Rows are points. A path goes straight from each point to the next, and from the last back to the first. The post is the endless flat space through its rows: a point in 2 columns, a line in 3, a plane in 4, and so on, so that a path can go around it. Count how often the path circles the post. Going back the other way cancels.

Post (1 x 2):
| 1.0 | 2.4 |
Path (32 x 2):
| -2.1 |  3.3 |
| -0.7 | -1.7 |
|  4.2 | -0.5 |
|  4.0 |  1.0 |
|  2.1 |  0.2 |
| -1.3 |  0.8 |
|  2.8 | -3.3 |
|  6.8 |  0.3 |
|  4.0 |  5.9 |
| -0.6 |  5.1 |
| -0.8 |  6.2 |
|  2.5 |  3.8 |
|  4.3 |  0.4 |
|  1.8 | -0.5 |
|  4.8 |  0.0 |
|  2.5 |  3.0 |
| -0.4 |  5.9 |
| -3.4 |  3.7 |
| -0.1 |  5.1 |
|  1.8 |  6.7 |
| -1.7 |  5.1 |
| -2.2 |  0.1 |
|  0.7 | -2.9 |
|  5.3 |  1.4 |
|  3.2 |  3.8 |
| -0.3 |  7.2 |
|  2.5 |  5.7 |
|  3.1 |  1.2 |
|  3.1 | -1.1 |
|  3.2 |  1.6 |
|  3.7 |  4.8 |
| -0.7 |  7.0 |
Times around: 2

Post (3 x 4):
|  0.5 |  1.7 | -2.2 |  4.0 |
|  2.3 | -1.6 |  0.8 | -6.3 |
|  1.1 | -0.7 | -1.2 |  3.8 |
Path (22 x 4):
|  1.8 | -0.5 | -1.7 |  1.6 |
| -1.1 | -2.9 | -1.7 |  0.9 |
| -0.6 | -3.2 |  0.1 |  6.9 |
|  4.0 | -2.1 |  3.2 |  0.6 |
|  2.8 |  1.3 | -3.8 | -2.0 |
|  2.6 | -7.4 |  0.5 | -9.0 |
|  0.8 | -0.3 |  0.4 | -3.3 |
|  2.3 |  2.3 |  1.4 | -4.3 |
|  4.4 | -4.7 |  2.3 | -7.2 |
|  2.6 |  3.1 | -1.5 |  3.3 |
|  2.3 | -2.7 |  2.3 |  2.8 |
| -0.9 | -0.3 | -0.5 |  6.6 |
|  1.8 |  4.0 |  0.1 | -2.5 |
|  3.4 |  4.8 | -2.8 | -1.0 |
|  3.3 | -8.2 |  2.1 | -5.0 |
|  0.7 | -5.9 | -0.5 |  1.9 |
|  4.1 | -2.5 | -2.2 | -3.3 |
|  3.1 | -0.9 |  1.0 | -4.5 |
|  0.5 |  0.3 | -0.4 |  2.4 |
| -2.5 |  0.0 | -2.4 |  1.8 |
| -0.1 | -1.9 | -0.9 | 11.0 |
|  2.1 |  3.3 | -0.9 | 10.5 |
Times around: 2

Post (7 x 8):
| -5.2 | -4.1 | -2.5 |  1.4 |  0.0 | -2.9 | -2.6 |  1.9 |
| -1.3 |  6.0 |  0.1 | -0.2 |  1.2 |  1.2 |  1.1 | -2.9 |
|  2.5 | -0.3 | -3.8 | -1.1 |  2.7 | -4.1 | -4.2 |  1.1 |
|  1.7 |  0.3 |  1.8 | -1.2 |  2.1 |  1.1 | -1.9 |  1.8 |
|  0.6 | -3.8 | -0.8 |  1.3 |  0.8 | -2.6 |  0.1 |  1.5 |
|  1.6 |  5.0 |  0.4 | -2.8 | -0.1 | -1.3 | -4.1 |  0.0 |
|  5.6 | -0.7 |  2.2 |  2.2 | -2.0 |  7.5 |  2.0 |  6.2 |
Path (29 x 8):
|  -5.2 |  -3.3 |   2.7 |  -1.3 |   5.1 |  -2.3 |   3.2 |   1.3 |
|  -0.7 |   4.0 |   0.0 |   3.1 |  -6.0 |   0.3 |  -1.9 |   3.8 |
|   0.0 |   3.9 |   3.2 |   2.7 |   1.8 |  -1.4 |  -0.1 |  -1.2 |
|   1.7 |  -0.4 |  -2.2 |   0.8 |   2.5 |  -3.4 |  -4.0 |   0.0 |
|  -0.3 |  -5.1 |  -1.3 |   0.0 |  -1.1 |  -2.9 |  -4.2 |   2.0 |
|   2.5 |  -1.1 |  -6.4 |  -1.7 |   1.6 |  -0.6 |  -1.1 |   2.4 |
|  -2.7 |  -1.7 |   0.7 |   0.2 |   2.3 |  -0.6 |   0.4 |   2.3 |
|  -4.4 |   2.1 |  12.1 |  -1.3 |   2.9 |  10.5 |  -1.9 |   4.3 |
|  -3.9 |  -9.6 |   1.4 |   4.2 |   7.6 |   0.7 |  -0.6 |   3.4 |
|  -1.0 |  -1.1 |   4.4 |   3.0 |   2.8 |   0.9 |   4.4 |   1.8 |
|  -3.9 |   5.4 |  -4.6 |  -2.0 |  -3.0 |  -1.5 | -13.8 |   4.0 |
|  -2.3 |  -4.8 |   1.5 |   1.8 |  -0.8 |  -0.1 |  -0.4 |   0.3 |
|   5.0 |   3.1 |   0.1 |  -1.4 |   0.4 |   1.3 |   6.9 |  -3.9 |
|   0.5 |   3.1 |  -1.0 |  -3.8 |   0.0 |  -4.4 |  -2.9 |   0.8 |
|  -1.9 |   3.3 |   2.4 |   0.0 |  -2.8 |   1.6 |   1.0 |   4.2 |
|   3.2 |  -4.9 |  -1.9 |   5.5 |   3.0 |   0.5 |   0.7 |   5.9 |
|   1.3 |  -7.9 |  -6.4 |   3.4 |   4.9 |  -5.6 |   3.9 |   1.6 |
|  -2.9 |  -0.1 |  -2.6 |   1.2 |   4.7 |  -2.9 |  -2.7 |  -0.2 |
|  -0.1 |   1.1 |  -1.5 |   0.7 |   1.7 |   0.6 |  -5.8 |   1.7 |
|   2.4 |  -0.9 |  -0.5 |   1.7 |  -5.0 |   1.3 |  -0.7 |   1.8 |
|   0.6 |  -3.2 |   0.8 |  -3.3 |   0.4 |  -3.4 |   2.1 |  -1.5 |
|  -0.6 |  -0.6 |   1.9 |  -4.2 |   3.4 |   3.1 |  -5.9 |   1.7 |
|   1.9 |  -2.5 |  -1.2 |   2.4 |  -8.5 |   0.7 |   0.6 |   4.6 |
|  -2.1 |   3.0 |   1.0 |  -4.2 |   0.5 |  -4.5 |   2.9 |  -1.6 |
|  -3.2 |  -6.6 |  -2.1 |   0.6 |   7.2 |  -3.5 |  -2.5 |   3.5 |
|  -8.6 |  -5.0 |  -1.5 |   4.3 |   1.5 |   1.9 |  -8.9 |   6.2 |
|   4.0 |  -4.4 |   3.9 |  -0.5 |   0.9 |  -2.1 |  -6.7 |   3.0 |
|   3.0 |  -2.7 |  -2.4 |   2.5 |  -3.7 |   7.6 |  -1.1 |   8.2 |
|  -1.6 |   0.8 |  -0.9 |  -2.6 |   3.6 |   0.5 |   5.3 |  -2.6 |
Times around: 4

Post (8 x 9):
| -5.0 | -3.1 |  2.5 |  4.1 |  5.6 | -2.2 |  4.8 | -1.5 |  4.7 |
| -0.1 |  5.7 |  1.5 | -0.5 | -5.4 |  0.2 | -3.6 | -0.2 |  1.3 |
| -0.1 |  0.7 |  1.0 | -0.5 | -8.6 |  0.9 | -1.7 |  2.5 | -1.3 |
|  0.0 | -6.1 |  2.6 |  2.3 |  2.2 | -1.8 |  0.2 | -3.3 |  4.0 |
|  1.3 | -2.4 | -1.0 | -3.1 |  2.1 | -2.0 |  0.6 |  1.3 | -1.0 |
| -0.4 | -2.5 | -4.4 |  0.8 |  0.2 | -3.8 |  1.2 |  0.0 | -0.4 |
|  0.7 |  4.1 |  0.0 |  1.7 | -4.0 |  1.2 | -3.0 |  3.0 | -3.0 |
| -0.1 | -1.8 | -1.5 | -1.7 |  0.2 | -3.4 | -0.1 | -1.3 | -5.8 |
Path (24 x 9):
|  3.9 |  3.1 | -2.0 |  3.0 | -2.4 |  3.5 | -1.6 |  2.9 |  0.1 |
| -1.1 | -1.0 | -3.7 |  4.5 | -7.0 |  2.2 | -1.0 |  1.1 | -1.0 |
| -1.9 | -0.9 |  1.0 | -1.6 |  2.7 | -1.1 |  1.7 |  2.7 |  8.5 |
| -0.8 | -1.2 | -0.2 |  4.2 | -5.2 | -3.7 | -1.5 | -1.7 |  3.8 |
|  0.4 |  0.6 | -0.2 | -3.1 | -3.7 | -4.2 |  3.8 |  0.4 | -4.1 |
|  2.6 | -2.9 | -0.3 |  4.2 |  0.0 | -2.1 | -2.3 | -3.6 |  4.1 |
| -3.4 |  1.7 | -5.9 |  1.4 |  1.4 | -9.0 |  2.1 | -0.6 |  3.4 |
| -3.7 | -1.7 | -3.5 | -0.1 | -4.8 | -6.3 | -0.6 | -1.9 | -2.3 |
|  5.5 | -3.3 | -1.6 |  1.5 | -1.6 | -5.7 | -7.2 | -7.4 |  2.5 |
| -0.6 | -5.1 | -2.2 |  5.1 | -2.1 | -2.3 |  6.2 |  1.3 | -2.0 |
| -1.2 |  6.7 | -7.2 | -2.9 | -5.2 |  2.8 |  1.8 |  6.1 | -7.5 |
| -1.7 | -1.1 | -7.1 | -2.1 |  3.2 | -1.1 |  1.0 |  6.2 |  0.7 |
| -2.3 | -0.8 | -1.6 |  6.0 | -2.1 | -4.0 | -0.5 | -1.4 | -1.6 |
|  2.7 | -3.4 |  7.2 | -1.0 | -5.6 |  1.3 | -1.2 | -1.2 |  0.7 |
|  0.8 |  5.5 |  4.5 | -6.4 | -1.3 |  2.4 |  4.0 |  7.1 |  5.8 |
| -1.1 |  4.0 |  1.7 |  4.1 |  2.9 | -2.2 | -0.9 | -3.0 |  3.4 |
| -0.2 | -0.8 |  1.2 |  1.4 |  2.1 |  0.6 |  1.5 | -1.7 |  0.8 |
| -4.0 |  0.3 | -2.4 | -0.6 |  3.0 | -1.1 |  3.5 |  1.5 |  5.9 |
| -4.3 | -0.3 | -2.4 |  1.4 | -5.2 | -2.3 |  0.6 |  1.7 | -2.7 |
|  0.1 | -0.1 | -1.4 |  0.9 |  5.6 | -6.9 |  2.6 | -0.3 |  5.5 |
|  1.3 | -6.5 |  4.4 | -3.0 | -6.0 | -0.5 |  2.8 | -5.5 |  5.5 |
|  5.2 | -4.5 |  7.0 | -0.3 | -3.9 |  0.8 | -0.2 | -2.0 |  4.8 |
|  0.7 | -9.6 | -0.2 |  4.8 | -1.5 | -4.3 |  2.1 | -1.5 | 10.8 |
| -1.1 |  7.5 |  3.4 |  3.3 |  0.7 | -3.2 |  0.5 | -1.2 |  2.4 |
Times around: 3
